Each row of a before or after table is a point. One or more steps were done to the points. Then noise was added and the rows were shuffled. The steps act on how far a point lies along the listed directions, d1 being the first. Name the steps. A step turns or swaps two directions, mirrors them in a line or flattens them onto one, adds a multiple of one to another, or multiplies one. Angles are multiples of 10 degrees, from the lower direction toward the higher: turns from -170 to 170, lines from 10 to 170 but not 90. Use the fewest steps. Two steps may share a direction if one is a turn and the other turns, adds or multiplies; they go together, in the order done. Otherwise the lowest direction goes first.

Directions:
(1): [ 31 -37]
(2): [37 31]
Before (14 x 2):
[[ 15 -14]
 [-13  -4]
 [  5 -15]
 [ -5 -22]
 [ -2 -21]
 [  9  -8]
 [ -2  95]
 [ -1  41]
 [-12  -1]
 [ 15 -40]
 [  5  41]
 [  8  80]
 [ 23 -16]
 [  6  15]]
After (14 x 2):
[[ 19  -5]
 [-30 -17]
 [ 13  -6]
 [-71 -55]
 [ 41   7]
 [-32 -23]
 [ 24  13]
 [-13  -8]
 [  5  16]
 [-84 -52]
 [ 28 -15]
 [ -3   3]
 [ 15   9]
 [ 16  14]]
Steps: mirror d1 and d2 in the line at 20 degrees

Directions:
(1): [ 17 -26  51 -35]
(2): [-49   5  39  29]
Before:
[[  8  -1  10 -15]
 [ 10  -1   9  -7]
 [-30  11  16  28]
 [ 19  -1   5  -2]
 [-30   9  -4  21]
 [-34  26   0  39]
 [ 20  -9   2 -14]
 [ 14 -15 -14  -9]]
After, 8 rows:
[[ 20 -11  24 -21]
 [ 41 -24  16 -39]
 [ 32 -18 -21 -20]
 [-64  30 -23  58]
 [-82  57 -31  95]
 [ 32  -9  16 -16]
 [ 21 -14  31 -36]
 [-66  24  21  59]]
Steps: multiply d1 by 3; multiply d2 by 2

Directions:
(1): [-65 -27 -18  -3 -20  64  24  11 -12]
(2): [ -3 -12 -25 -57  66 -15  27  36  -7]
(3): [-59  32  21  22   0 -57  45  -3  -7]
Before:
[[-60  -6  12  22 -29 -19  34  26 -12]
 [-10  17  14   7  13 -18  15  16   8]
 [ 28 -11  -4 -55  47 -15  -1  28   3]
 [  5  12  -4 -22  52 -44  18  25   8]
 [-46  47  47  16  19 -70  30  -1   1]
 [-12  18  -2  12 -12   3  25   6  -1]
 [ 20 -13  19   7 -29  20 -32 -10  17]
 [-38  21  -3  47 -32  18   6  -2   3]
 [ 33  -9  -9 -69  65  -8   5  26   1]
 [ 25  13  17  20 -30  13 -61 -21   9]
 [  6  31  20  52 -66  12 -36 -38   6]
 [  4  -5   3  16 -26  10 -25  13   3]
 [-50 -21 -13 -25  16   3  49  13  -9]
 [-28  30  17  -2   5  -9  33  10  12]]
After, 14 rows:
[[ 42  38  48  29 -22 -47 -24 -33  14]
 [-43 -12  -3 -16  15 -31  40  46 -13]
 [-30 -27 -37 -31  -4  83  -3  17 -11]
 [-23  14  15  17  -4  -4  16  12   8]
 [-30  -2 -36 -18  32  22  20  36  -2]
 [-30  28  16  -3   5  -6  35   9  12]
 [ -7  13  -8  -5   6   3  28  16  -2]
 [ 29  25  39  24 -27 -38 -25 -20  13]
 [ -2  10   9 -14  30 -66  33   1   1]
 [ -4 -18 -12 -15 -12  63 -44   4  -1]
 [  4 -15 -11 -10  -4  18 -17  27   0]
 [ 13 -30   2 -23  -8  39 -22   9  11]
 [-94  22  34  23 -11  -7  40   2  -5]
 [-14  31  26  47 -22 -38   3 -14  13]]
Steps: turn d2 and d3 by 30 degrees; turn d1 and d2 by 110 degrees
